Each row of a before or after table is a point. The points were changed in one or more steps. Then noise was added and the rows were shuffled. The steps act on how far a point lies along the listed directions, d1 being the first. What was done? A step turns or swaps two directions, mirrors them in a line or flattens them onto one, adds a multiple of one to another, or multiplies one. Angles are multiples of 10 degrees, from the lower direction toward the higher: turns from -170 to 170, lines from 10 to 170 but not 90. Use the fewest steps. Two steps may share a direction if one is a turn and the other turns, adds or multiplies; they go together, in the order done. Otherwise the lowest direction goes first.

Directions:
(1): [0.01 0.57]
(2): [-0.57  0.01]
Before (14 x 2):
[[ 0.32  0.86]
 [-0.49 -0.14]
 [ 0.30  0.71]
 [-0.33 -0.25]
 [ 0.29  0.06]
 [ 0.52  0.38]
 [-0.05 -0.10]
 [-0.41 -0.36]
 [-0.88 -0.28]
 [ 0.53  0.20]
 [-0.16 -0.42]
 [-0.20 -0.09]
 [-0.54  0.34]
 [ 0.08  0.32]]
After (14 x 2):
[[ 0.20  0.22]
 [-0.40 -0.33]
 [-0.01 -0.14]
 [-0.65  0.01]
 [-0.11  0.81]
 [-0.16  0.90]
 [-0.15 -0.46]
 [ 0.34  0.48]
 [ 0.12 -0.46]
 [-0.16 -0.44]
 [-0.10  0.32]
 [-0.16 -0.19]
 [ 0.29  0.59]
 [-0.60 -0.66]]
Steps: turn d1 and d2 by 30 degrees

Directions:
(1): [-0.52 -0.35 -0.16  0.50]
(2): [-0.05  0.59 -0.53  0.18]
Before (9 x 4):
[[-0.05 -0.28  0.07  0.12]
 [-0.23  0.30 -0.69  0.37]
 [-0.15  0.60 -0.44  0.47]
 [-0.15  0.51 -0.68  0.22]
 [-0.73 -0.90 -0.06  0.48]
 [-0.22  0.36 -0.48  0.07]
 [-0.45 -0.32  0.26  0.34]
 [-0.21  0.31 -0.50  0.17]
 [-0.47 -0.42  0.03  0.40]]
After (9 x 4):
[[-0.44  0.02 -0.36  0.48]
 [ 0.16  0.51 -0.33 -0.17]
 [ 0.34  0.69 -0.41 -0.27]
 [ 0.21  0.65 -0.55 -0.06]
 [-0.53  0.01 -0.13  0.48]
 [ 0.15  0.49 -0.28 -0.28]
 [-0.11 -0.14 -0.13  0.23]
 [ 0.30  0.84 -0.26 -0.01]
 [-0.73 -0.15 -0.75  0.68]]
Steps: turn d1 and d2 by 50 degrees

Directions:
(1): [ 0.31  0.56  0.38  0.24 -0.18  0.59]
(2): [-0.66  0.52 -0.19  0.37  0.34 -0.07]
(3): [ 0.51  0.06 -0.63  0.06  0.52  0.22]
Before (10 x 6):
[[-0.89 -0.06  0.03  0.22  0.17 -0.19]
 [-0.32 -0.20 -0.13 -0.09 -0.05  0.12]
 [ 0.81 -0.41  0.62 -0.13 -0.34  0.39]
 [ 0.25  0.33 -0.04  0.30  0.03  0.20]
 [-0.07  0.46 -0.12  0.26  0.26  0.10]
 [ 0.05 -0.12 -0.15 -0.16  0.41 -0.28]
 [ 0.29  0.45 -0.22 -0.01  0.39  0.73]
 [ 0.21  0.12  0.85  0.05 -0.76  0.39]
 [ 0.18  0.84 -0.08  0.46  0.31  0.65]
 [-0.05  0.39 -0.27  0.03  0.18  0.14]]
After (10 x 6):
[[ 1.09 -1.28  0.13 -0.56 -0.20 -0.07]
 [-0.06  0.22  0.49 -0.03 -0.03 -0.04]
 [-1.02 -0.17 -0.52  0.06  0.41 -0.74]
 [-0.79 -0.38 -0.10 -0.37  0.09 -0.37]
 [-0.54  0.71 -0.14  0.67  0.49  0.47]
 [-0.62  0.23 -0.17  0.22  0.30 -0.38]
 [-0.56  0.25 -0.15 -0.02  0.08 -0.23]
 [-0.17  0.08 -0.06  0.03 -0.03  0.38]
 [-0.29 -0.16 -0.20  0.09  0.06 -0.43]
 [ 0.87 -0.68 -0.70 -0.32  0.28 -0.01]]
Steps: turn d1 and d3 by 160 degrees; multiply d2 by 1.6

Directions:
(1): [ 0.12  0.58  0.27 -0.03 -0.70  0.61  0.35  0.19 -0.20]
(2): [-0.09 -0.41  0.22 -0.75 -0.55 -0.32 -0.27  0.46  0.06]
(3): [ 0.51  0.24 -0.51 -0.18  0.17 -0.42  0.28  0.43 -0.64]
(4): [-0.21 -0.73  0.32  0.10  0.28  0.35  0.57  0.29 -0.43]
(5): [ 0.20 -0.24  0.08  0.91 -0.40 -0.21 -0.39  0.43 -0.09]
Before (9 x 9):
[[ 0.45  0.24 -0.04 -0.01 -0.51 -0.52 -0.06  0.72 -0.34]
 [ 0.22  0.20  0.27 -0.57  0.09  0.04  0.12 -0.17 -0.12]
 [ 0.10  0.48  0.28  0.44 -0.24  0.13  0.13 -0.15  0.05]
 [ 0.28 -0.47 -0.59  0.59  0.52 -0.66 -0.45  0.10  0.00]
 [ 0.60  0.00 -0.45 -0.02  0.33 -0.76 -0.29  0.14  0.00]
 [-0.62 -0.22  0.64 -0.42  0.00  0.56  0.20 -0.36  0.26]
 [-0.17 -0.23 -0.04 -0.56  0.45  0.00  0.64 -0.34  0.04]
 [ 0.07  0.43 -0.34  0.07  0.04 -0.49 -0.70 -0.31  0.51]
 [-0.42  0.51  0.26 -0.35 -0.19  0.81  0.43 -0.43  0.14]]
After (9 x 9):
[[ 0.08  0.28  0.40 -0.14  0.21  0.33  0.04 -0.50  0.05]
 [ 0.64  0.02 -0.46 -0.18  0.27 -0.79 -0.20  0.22 -0.04]
 [-0.50  0.55  0.30  0.42 -0.12  0.92  0.28 -0.56  0.23]
 [ 0.48 -0.51 -0.70  0.14  0.38 -0.97 -0.42  0.50 -0.32]
 [ 0.07  0.42 -0.39 -0.01  0.01 -0.53 -0.63 -0.24  0.45]
 [ 0.32  0.47  0.09  0.31 -0.38 -0.11  0.08  0.19 -0.22]
 [-0.81 -0.15  0.80  0.05  0.15  0.95  0.17 -0.77  0.53]
 [-0.31 -0.20  0.06  0.17  0.48  0.30  0.55 -0.65  0.27]
 [ 0.30  0.26 -0.04 -0.58 -0.46 -0.49  0.12  0.61 -0.25]]
Steps: turn d2 and d5 by -50 degrees; add 1 times d5 to d3

Directions:
(1): [ 0.33  0.26 -0.29  0.52 -0.20  0.03 -0.71  0.67  0.23 -0.16 -0.61  0.04]
(2): [ 0.22 -0.72 -0.13  0.18  0.69 -0.17 -0.08  0.35 -0.60  0.39 -0.08 -0.47]
(3): [ 0.74  0.04 -0.13  0.03  0.79  0.26  0.33 -0.16  0.21 -0.54 -0.04  0.50]
Before (10 x 12):
[[-0.27  0.73 -0.11  0.35 -0.96  0.49 -0.41 -0.04  0.73 -0.40 -0.57  0.49]
 [-0.52  0.65  0.24 -0.72 -0.68  0.26  0.55 -1.28  0.17 -0.44  0.53  0.48]
 [ 1.07 -0.26 -0.28  0.10  1.08 -0.17  0.17  0.29 -0.14 -0.34 -0.50  0.25]
 [ 0.31 -0.75 -0.38  0.37  1.07  0.24  0.10  0.13 -0.50 -0.17  0.15 -0.15]
 [ 0.63 -0.29 -0.49  0.59  0.66 -0.13 -0.46  0.64 -0.19 -0.17 -0.54 -0.44]
 [ 0.05  0.19 -0.07 -0.23  0.37 -0.17  0.52 -0.20  0.02 -0.26  0.27  0.05]
 [-0.06  0.24  0.16 -0.42 -0.05  0.32  0.67 -0.50  0.21 -0.10  0.30  0.19]
 [ 1.02 -0.43  0.06  0.01  1.83  0.02  0.43 -0.35 -0.01 -0.15  0.06  0.23]
 [-0.04 -0.20  0.16  0.28  0.24 -0.12  0.06  0.17  0.03  0.19 -0.18 -0.28]
 [ 0.14  0.30 -0.21  0.12 -0.12  0.09 -0.19  0.53  0.21 -0.19 -0.26  0.12]]
After (10 x 12):
[[-0.03  0.03  0.16 -0.38  0.01 -0.40  0.41 -0.22 -0.11 -0.03  0.00  0.07]
 [-0.10  0.02  0.01 -0.41  0.22  0.06  0.61 -0.12 -0.02 -0.03  0.37  0.09]
 [-0.23 -0.23  0.24  0.12  0.09 -0.17  0.14  0.00  0.04  0.24 -0.13 -0.26]
 [ 0.41  0.55 -0.20  0.19 -0.21  0.41 -0.11  0.28  0.51 -0.32 -0.41  0.26]
 [ 0.14  0.52 -0.13  0.13 -0.02 -0.10 -0.07  0.24  0.19 -0.34 -0.14  0.04]
 [ 0.63  0.70 -0.40  0.32 -0.23  0.36 -0.54 -0.02  0.33 -0.79 -0.57  0.61]
 [-0.34 -0.44  0.16 -0.32  0.17 -0.21  0.45 -0.42 -0.34  0.18  0.42 -0.59]
 [-0.41 -0.25 -0.22  0.31  0.05  0.15 -0.23  0.15 -0.25 -0.07  0.10 -0.25]
 [-0.18  0.06  0.17 -0.23  0.10  0.50  0.77 -0.93  0.24 -0.27  0.23  0.49]
 [ 0.21  0.46  0.10  0.14  0.16 -0.04 -0.32  0.05  0.43 -0.06 -0.21  0.17]]
Steps: multiply d1 by -1; flatten d2 and d3 onto the line at 140 degrees

Directions:
(1): [ 0.37  0.12  0.34  0.41  0.30 -0.25 -0.58 -0.46  0.33  0.12 -0.37  0.39
  0.87  0.06]
(2): [ 0.66  0.34  0.62  0.53  0.14 -0.02  0.38  0.17 -0.67 -0.01  0.56 -0.03
  0.01 -0.36]
(3): [-0.10  0.80 -0.16  0.64 -0.78  0.03  0.03 -0.16  0.44 -0.22  0.03  0.43
 -0.41  0.07]
Before (11 x 14):
[[-0.40  0.20 -0.29  0.37 -0.52  0.23 -0.10 -0.20  0.43  0.05 -0.40  0.08
  -0.34  0.04]
 [-0.54 -1.02 -0.46 -0.89  0.34  0.07 -0.23 -0.17  0.29  0.21 -0.56 -0.31
   0.04  0.08]
 [-0.41 -0.19 -0.09 -0.57  0.20 -0.10 -0.12  0.16  0.29 -0.17 -0.48 -0.09
  -0.11 -0.10]
 [-0.10 -0.54 -0.19 -0.52 -0.05  0.02  0.17  0.00 -0.02 -0.05  0.06 -0.33
  -0.13 -0.21]
 [ 0.18 -0.99  0.16 -0.64  0.81  0.00  0.39  0.62 -1.04  0.25  0.35 -0.62
   0.05 -0.17]
 [-0.08  0.38  0.00 -0.08 -0.10  0.11 -0.02  0.03  0.25  0.10 -0.08  0.07
   0.04  0.20]
 [ 0.41 -0.38  0.64  0.23  0.32 -0.19 -0.15 -0.34  0.01  0.07 -0.29  0.09
   0.56  0.06]
 [ 0.28 -0.05  0.11  0.13  0.67 -0.37 -0.73 -0.49  0.36  0.14 -0.71  0.11
   1.54  0.16]
 [ 0.59 -0.25  0.66 -0.13  0.86  0.10  0.23  0.32 -0.61  0.19  0.31 -0.52
   0.47 -0.27]
 [-0.75  0.15 -0.30 -0.11 -0.67  0.14 -0.02 -0.01  0.28 -0.07  0.13 -0.04
  -0.38  0.19]
 [ 0.00 -0.94  0.30 -0.88  0.52 -0.01 -0.09  0.30 -0.35  0.42 -0.09 -0.65
   0.50 -0.04]]
After (11 x 14):
[[ 0.18  0.22  0.24 -0.12  0.28  0.07 -0.01  0.08 -0.03  0.18  0.00 -0.05
   0.22  0.05]
 [-0.56  0.68 -0.30  0.21 -1.44  0.22  0.19  0.24  0.49 -0.14  0.05  0.11
  -0.89  0.13]
 [ 0.02 -0.04  0.40  0.07  0.03  0.03  0.18  0.22 -0.65  0.09  0.62 -0.26
   0.02 -0.21]
 [ 0.39  0.81  0.12  0.78 -0.06 -0.29 -0.43 -0.33  0.40 -0.10 -0.44  0.41
   0.94  0.08]
 [-0.04  0.51  0.28  0.16 -0.22 -0.07  0.32  0.33 -0.06 -0.28  0.08  0.01
  -0.48 -0.40]
 [-0.79  0.22 -0.62 -0.29 -0.55  0.19 -0.27  0.00  0.94 -0.15 -0.48  0.02
  -0.29  0.40]
 [-0.97  0.32 -1.09 -0.02 -1.18  0.21  0.36  0.28  0.50 -0.28 -0.03  0.16
  -1.24  0.31]
 [-0.10  0.07 -0.24  0.02 -0.63  0.06  0.42  0.04  0.06 -0.23  0.31 -0.12
  -0.55 -0.25]
 [ 0.13  0.79  0.08  0.71 -0.86  0.18  0.69  0.03 -0.18 -0.20  0.47  0.16
  -0.99 -0.36]
 [ 0.02 -0.13  0.21  0.25 -0.21 -0.17 -0.24 -0.50  0.44 -0.05 -0.55  0.22
   0.27  0.26]
 [ 0.35 -0.18  0.51  0.30  0.31  0.14  0.11  0.05 -0.54  0.31  0.01 -0.25
   0.21 -0.38]]
Steps: turn d2 and d3 by -160 degrees; add -0.5 times d3 to d1

Directions:
(1): [ 0.43 -0.22 -0.81 -0.68 -0.15  0.22 -0.45 -0.44  0.10  0.42 -0.44 -0.25
  0.29 -0.11 -0.14 -0.05  0.60  0.53  0.37  0.40]
(2): [-0.04  0.74  0.45  0.80 -0.40  0.01 -0.31 -0.56 -0.03 -0.03 -0.41 -0.21
 -0.42 -0.24 -0.10 -0.69  0.00  0.33  0.41  0.36]
(3): [ 0.54  0.22  0.38 -0.33  0.30 -0.05  0.79  0.20  0.60  0.34 -0.11  0.17
 -0.31 -0.42 -0.50 -0.46  0.49 -0.18 -0.54  0.38]
Before (8 x 20):
[[ 0.51 -0.19 -0.18 -0.63  0.19 -0.08  0.52 -0.06  0.41  0.61 -0.34 -0.05
  -0.07 -0.24 -0.51 -0.27  0.74  0.24 -0.36  0.40]
 [-0.11 -1.11 -0.25 -0.71  0.43 -0.11  0.12  0.55 -0.27  0.23  0.70  0.34
   0.66  0.36  0.48  1.03 -0.25 -0.23 -0.32 -0.88]
 [ 0.33  0.76  1.15  0.45  0.31 -0.12  0.86  0.36  0.54 -0.15  0.05  0.14
  -0.68 -0.69 -0.39 -0.57 -0.03 -0.47 -0.65  0.15]
 [-0.13 -0.39 -0.48 -0.21  0.20 -0.24 -0.37  0.20 -0.30 -0.14 -0.14 -0.21
   0.34  0.20  0.22  0.05  0.03 -0.13  0.24 -0.29]
 [ 0.16  0.53  0.68  0.24  0.24 -0.17  0.73  0.27  0.34 -0.17  0.32  0.18
  -0.38 -0.33 -0.14 -0.50  0.11 -0.29 -0.65 -0.25]
 [-0.45 -0.26 -0.63  0.04 -0.19  0.06 -0.35 -0.18 -0.58 -0.30  0.24  0.00
   0.62  0.73  0.41  0.81 -0.48  0.08  0.13 -0.46]
 [ 0.31  0.19 -0.19  0.04  0.12  0.02 -0.09 -0.30  0.07  0.27 -0.32  0.00
  -0.10 -0.08 -0.18 -0.07  0.28  0.37  0.08  0.46]
 [-0.48  0.02 -0.12  0.00  0.49 -0.18 -0.20  0.38 -0.39 -0.35  0.49  0.31
   0.32  0.36  0.40  0.54 -0.66 -0.18 -0.15 -0.40]]
After (8 x 20):
[[ 0.10  0.17 -0.25  0.22 -0.02  0.03 -0.36 -0.40 -0.13  0.14 -0.30 -0.07
  -0.03  0.06 -0.01  0.03  0.11  0.44  0.28  0.35]
 [-0.23 -0.35 -0.12 -0.05  0.34 -0.35 -0.04  0.45 -0.25 -0.26  0.06 -0.08
   0.22  0.19  0.22  0.07 -0.13 -0.40 -0.02 -0.43]
 [ 0.74  0.54  0.16 -0.22  0.04  0.15  0.11 -0.28  0.53  0.28 -0.51 -0.20
  -0.31 -0.78 -0.48 -0.62  0.61  0.23 -0.05  0.61]
 [ 0.00 -1.24 -0.08 -0.94  0.73 -0.18  0.61  0.93 -0.07  0.26  0.91  0.53
   0.64  0.32  0.37  1.13 -0.23 -0.53 -0.74 -0.98]
 [-0.24  0.09  0.20 -0.16  0.75 -0.25  0.41  0.66 -0.05 -0.22  0.58  0.50
   0.13  0.18  0.14  0.38 -0.50 -0.45 -0.61 -0.29]
 [ 0.49  0.35 -0.04 -0.28  0.08  0.02  0.27 -0.14  0.39  0.18 -0.09 -0.05
  -0.12 -0.40 -0.22 -0.54  0.60  0.20 -0.28  0.07]
 [-0.46 -0.06  0.16  0.28  0.15 -0.15  0.50  0.35 -0.28 -0.41  0.57  0.31
   0.27  0.59  0.22  0.68 -0.65 -0.47 -0.52 -0.59]
 [ 0.24 -0.49 -0.81 -0.66 -0.10  0.05 -0.27 -0.39 -0.05  0.50 -0.40 -0.25
   0.32  0.07 -0.16  0.11  0.59  0.58  0.21  0.23]]
Steps: turn d1 and d3 by -60 degrees; multiply d3 by 0.7; multiply d2 by 1.3

Directions:
(1): [ 0.20  0.21 -0.25  0.40 -0.25 -0.18 -0.50  0.10 -0.41  0.62 -0.19 -0.65
  0.30  0.64 -0.08 -0.29 -0.41  0.44 -0.38  0.39  0.64  0.17  0.47 -0.34
  0.10  0.17  0.25  0.56  0.46  0.38 -0.10 -0.89]
(2): [ 0.62  0.11  0.30 -0.20 -0.28  0.66 -0.25 -0.40  0.08 -0.24  0.42  0.23
 -0.82  0.49  0.18  0.10 -0.76  0.05 -0.65  0.13  0.24  0.19  0.29 -0.16
 -0.04  0.17  0.44 -0.79 -0.66  0.45  0.02  0.23]
Before (9 x 32):
[[ 0.47 -0.15 -0.03 -0.22 -0.19  0.53 -0.14 -0.08 -0.19 -0.09  0.55  0.21
  -0.23  0.05  0.18  0.12 -0.36 -0.09 -0.34  0.01  0.24  0.33  0.19 -0.03
   0.09  0.11  0.30 -0.46 -0.53  0.08 -0.07  0.04]
 [ 0.34  0.08  0.06  0.20 -0.18  0.38 -0.27 -0.21 -0.06  0.18  0.29 -0.10
  -0.33  0.46  0.12 -0.07 -0.64  0.07 -0.81  0.14  0.21  0.15  0.37 -0.24
   0.21  0.20  0.16 -0.35 -0.07  0.48 -0.31 -0.12]
 [ 0.16 -0.23 -0.28  0.17 -0.06 -0.25 -0.28  0.20 -0.49  0.29  0.07 -0.58
   0.23  0.13  0.01 -0.38 -0.44  0.35  0.02  0.40  0.36  0.21  0.07 -0.12
   0.10  0.35 -0.10  0.29  0.34  0.19 -0.03 -0.52]
 [-0.04  0.07 -0.07  0.12  0.03 -0.30 -0.25  0.04 -0.15  0.43 -0.21 -0.42
   0.45  0.08 -0.25  0.00  0.06  0.11 -0.17  0.13 -0.23 -0.11  0.16 -0.10
   0.03 -0.14 -0.13  0.38  0.30  0.11 -0.15 -0.41]
 [ 0.33  0.25  0.08  0.07 -0.10  0.33 -0.10 -0.11  0.13 -0.07  0.15 -0.02
  -0.34  0.23  0.01  0.22 -0.35 -0.14 -0.10  0.34  0.08 -0.12  0.42 -0.34
   0.23  0.12  0.26 -0.24  0.03  0.11 -0.08  0.07]
 [-0.66 -0.24 -0.60  0.20  0.13 -0.71  0.23  0.76  0.05  0.28 -0.64 -0.23
   0.76 -0.47  0.04  0.12  0.88 -0.20  0.82 -0.40 -0.25 -0.24 -0.22  0.21
  -0.12 -0.16 -0.56  0.86  0.61 -0.66 -0.07 -0.02]
 [ 0.18  0.29  0.08 -0.05 -0.09  0.18 -0.07 -0.20  0.20 -0.24  0.01  0.10
  -0.20  0.04 -0.03 -0.16  0.15 -0.15 -0.05 -0.08 -0.08 -0.16 -0.09 -0.01
  -0.27 -0.11 -0.11 -0.13 -0.32  0.15  0.24  0.02]
 [ 0.62  0.12 -0.11 -0.11 -0.27  0.32 -0.34 -0.48 -0.28 -0.21  0.28 -0.29
  -0.31  0.65  0.12  0.03 -0.79  0.05 -0.71  0.31  0.33  0.29  0.56  0.02
  -0.19  0.12  0.76 -0.26 -0.54  0.61 -0.02 -0.30]
 [ 0.62  0.26 -0.41  0.59 -0.56 -0.17 -0.93 -0.06 -0.89  1.46 -0.13 -1.40
   0.56  1.45 -0.28 -0.47 -1.14  0.86 -0.67  0.96  1.42  0.36  1.16 -1.07
   0.11  0.22  0.66  0.89  0.79  0.78 -0.29 -1.87]]
After (9 x 32):
[[ 0.54  0.14 -0.19  0.05 -0.24  0.15 -0.39 -0.36 -0.39 -0.01  0.19 -0.55
  -0.08  0.73  0.05 -0.07 -0.74  0.14 -0.69  0.40  0.44  0.31  0.61 -0.02
  -0.16  0.12  0.75  0.04 -0.29  0.64 -0.06 -0.56]
 [-0.12  0.07 -0.05  0.11  0.11 -0.35 -0.17  0.05 -0.09  0.40 -0.21 -0.39
   0.52 -0.03 -0.26  0.04  0.19  0.05 -0.06  0.03 -0.32 -0.15  0.06 -0.05
   0.02 -0.18 -0.21  0.40  0.28  0.04 -0.14 -0.31]
 [ 0.17  0.16 -0.62  0.71 -0.35 -0.65 -0.73  0.23 -0.93  1.62 -0.44 -1.53
   1.14  1.07 -0.43 -0.55 -0.57  0.80 -0.16  0.86  1.22  0.21  0.95 -0.95
   0.13  0.09  0.35  1.43  1.25  0.42 -0.32 -2.00]
 [ 0.27  0.10 -0.05  0.33 -0.19  0.24 -0.34 -0.17 -0.15  0.31  0.18 -0.24
  -0.13  0.49  0.11 -0.13 -0.58  0.10 -0.77  0.21  0.29  0.16  0.40 -0.30
   0.22  0.22  0.14 -0.12  0.14  0.49 -0.30 -0.33]
 [ 0.29  0.26  0.02  0.15 -0.09  0.29 -0.15 -0.08  0.08  0.02  0.10 -0.12
  -0.29  0.27 -0.02  0.19 -0.31 -0.10 -0.07  0.39  0.11 -0.14  0.47 -0.37
   0.24  0.12  0.26 -0.12  0.13  0.14 -0.09 -0.09]
 [ 0.48 -0.10 -0.08 -0.13 -0.25  0.49 -0.22 -0.05 -0.27  0.03  0.48  0.05
  -0.15  0.16  0.15  0.04 -0.41  0.01 -0.43  0.04  0.34  0.35  0.27 -0.10
   0.10  0.15  0.32 -0.32 -0.44  0.15 -0.10 -0.15]
 [ 0.21  0.27  0.07 -0.05 -0.12  0.22 -0.09 -0.20  0.19 -0.20  0.03  0.08
  -0.22  0.13 -0.06 -0.20  0.12 -0.13 -0.10 -0.06 -0.05 -0.16 -0.04 -0.06
  -0.27 -0.08 -0.04 -0.12 -0.31  0.19  0.22  0.01]
 [-0.67 -0.30 -0.49  0.02  0.19 -0.58  0.39  0.70  0.23  0.05 -0.52  0.02
   0.54 -0.66  0.10  0.25  0.98 -0.36  0.93 -0.51 -0.47 -0.25 -0.39  0.32
  -0.15 -0.22 -0.62  0.56  0.33 -0.76 -0.04  0.33]
 [ 0.01 -0.26 -0.31  0.17 -0.01 -0.36 -0.19  0.28 -0.48  0.30  0.00 -0.59
   0.36  0.03 -0.08 -0.36 -0.26  0.28  0.18  0.33  0.27  0.16 -0.05 -0.11
   0.13  0.32 -0.21  0.37  0.42  0.10 -0.03 -0.51]]
Steps: turn d1 and d2 by -20 degrees
